Each row is a point. Each table stands for the endless flat space through its points: a line for two points, a plane for three, and so on. Write the one point that lies in both, or say that there is none.

First, 3 rows:
[[ 0.22 -0.18 -0.08  0.00]
 [ 0.17 -0.11 -0.02 -0.05]
 [ 0.17  0.16  0.01 -0.05]]
Second:
[[ 0.08  0.10 -0.09 -0.05]
 [-0.10  0.16 -0.27 -0.05]]
They share: [ 0.17  0.07  0.00 -0.05]

First (2 x 8):
[[-0.42  0.03  0.22  0.03  0.12  0.08 -0.38 -0.32]
 [-0.07 -0.37  0.12 -0.17  0.07  0.48  0.02  0.03]]
Second (5 x 8):
[[-0.02  0.10  0.37  0.18  0.30  0.21 -0.35 -0.09]
 [-0.30 -0.44  0.21 -0.20 -0.10  0.35 -0.15 -0.33]
 [-0.49  0.04  0.33  0.38  0.26  0.17 -0.24  0.10]
 [ 0.43 -0.24  0.19 -0.20  0.32  0.77 -0.12 -0.04]
 [ 0.11  0.08  0.46  0.32  0.30  0.89 -0.19  0.05]]
They share: no point

First:
[[-0.03 -0.09  0.34 -0.02 -0.20  0.06  0.13  0.12 -0.05]
 [ 0.03  0.19  0.12 -0.42 -0.14  0.02  0.47 -0.04 -0.07]
 [-0.03 -0.06  0.28 -0.09 -0.21  0.01  0.19  0.09 -0.03]]
Second:
[[-0.19  0.48  0.33 -0.11 -0.36  0.37  0.11 -0.12 -0.23]
 [ 0.06  0.59  0.15  0.12 -0.13  0.09  0.04  0.36  0.02]
 [ 0.27  0.41  0.25  0.05  0.08  0.07  0.26  0.42  0.06]
 [ 0.45  0.15  0.73 -0.12  0.21  0.37  0.73  0.09 -0.09]
 [ 0.09  0.47  0.53  0.01 -0.16  0.35  0.30  0.00 -0.02]]
They share: [ 0.06  0.18  0.31 -0.27 -0.06  0.25  0.34  0.03 -0.18]

First:
[[-0.19 -0.03 -0.19 -0.31 -0.05 -0.23  0.26 -0.07  0.33  0.20 -0.02 -0.09]
 [-0.32  0.22 -0.07  0.11  0.06  0.45  0.65 -0.44  0.10 -0.05  0.41  0.29]
 [-0.35  0.22 -0.02  0.26  0.14  0.57  0.83 -0.59 -0.09 -0.23  0.27  0.54]
 [-0.04  0.22  0.14 -0.34  0.17 -0.18  0.17 -0.10  0.05 -0.30 -0.12 -0.33]
 [-0.23  0.23  0.33 -0.13 -0.02  0.01  0.31 -0.31 -0.13 -0.45  0.57 -0.34]
 [-0.15  0.05  0.28 -0.45 -0.07 -0.53  0.10 -0.11 -0.04 -0.36  0.05 -0.46]]
Second:
[[-0.11  0.20  0.09 -0.17 -0.21 -0.28  0.22  0.04  0.10 -0.07  0.44 -0.39]
 [-0.19  0.26  0.46 -0.16  0.01  0.08  0.59 -0.40  0.04 -0.49  0.13 -0.01]
 [-0.01  0.44  0.59 -0.17 -0.15 -0.14  0.60 -0.44  0.10 -0.45  0.10  0.13]
 [-0.52 -0.04  0.13 -0.04  0.16  0.35  0.44 -0.10 -0.02 -0.40  0.34 -0.43]]
They share: no point

First (3 x 14):
[[ 0.22  0.45 -0.07 -0.17  0.12  0.17  0.10  0.08 -0.02 -0.05 -0.31 -0.38
  -0.04  0.32]
 [ 0.03  0.18  0.13 -0.11 -0.01  0.35  0.10 -0.02 -0.17  0.07 -0.25 -0.31
   0.18  0.10]
 [ 0.30  0.45 -0.11 -0.20  0.14  0.17  0.04  0.13 -0.05 -0.05 -0.31 -0.40
   0.00  0.28]]
Second (5 x 14):
[[-0.89  0.33  0.73 -0.08 -0.23  0.25  0.39 -0.24 -0.12 -0.13 -0.23 -0.52
  -0.18  0.35]
 [-0.01  0.05  0.01  0.06 -0.12  0.41  0.14 -0.04 -0.18  0.26 -0.29  0.00
   0.11  0.25]
 [ 0.19 -0.09 -0.08 -0.08 -0.14  0.26  0.36 -0.01 -0.03  0.21 -0.10 -0.26
   0.07  0.05]
 [-0.27 -0.02  0.18  0.15 -0.29  0.37  0.34  0.06 -0.12  0.20 -0.34 -0.15
  -0.14  0.21]
 [-0.49  0.33  0.54 -0.16  0.05  0.46  0.13 -0.25 -0.17  0.02 -0.22 -0.24
   0.00  0.35]]
They share: no point
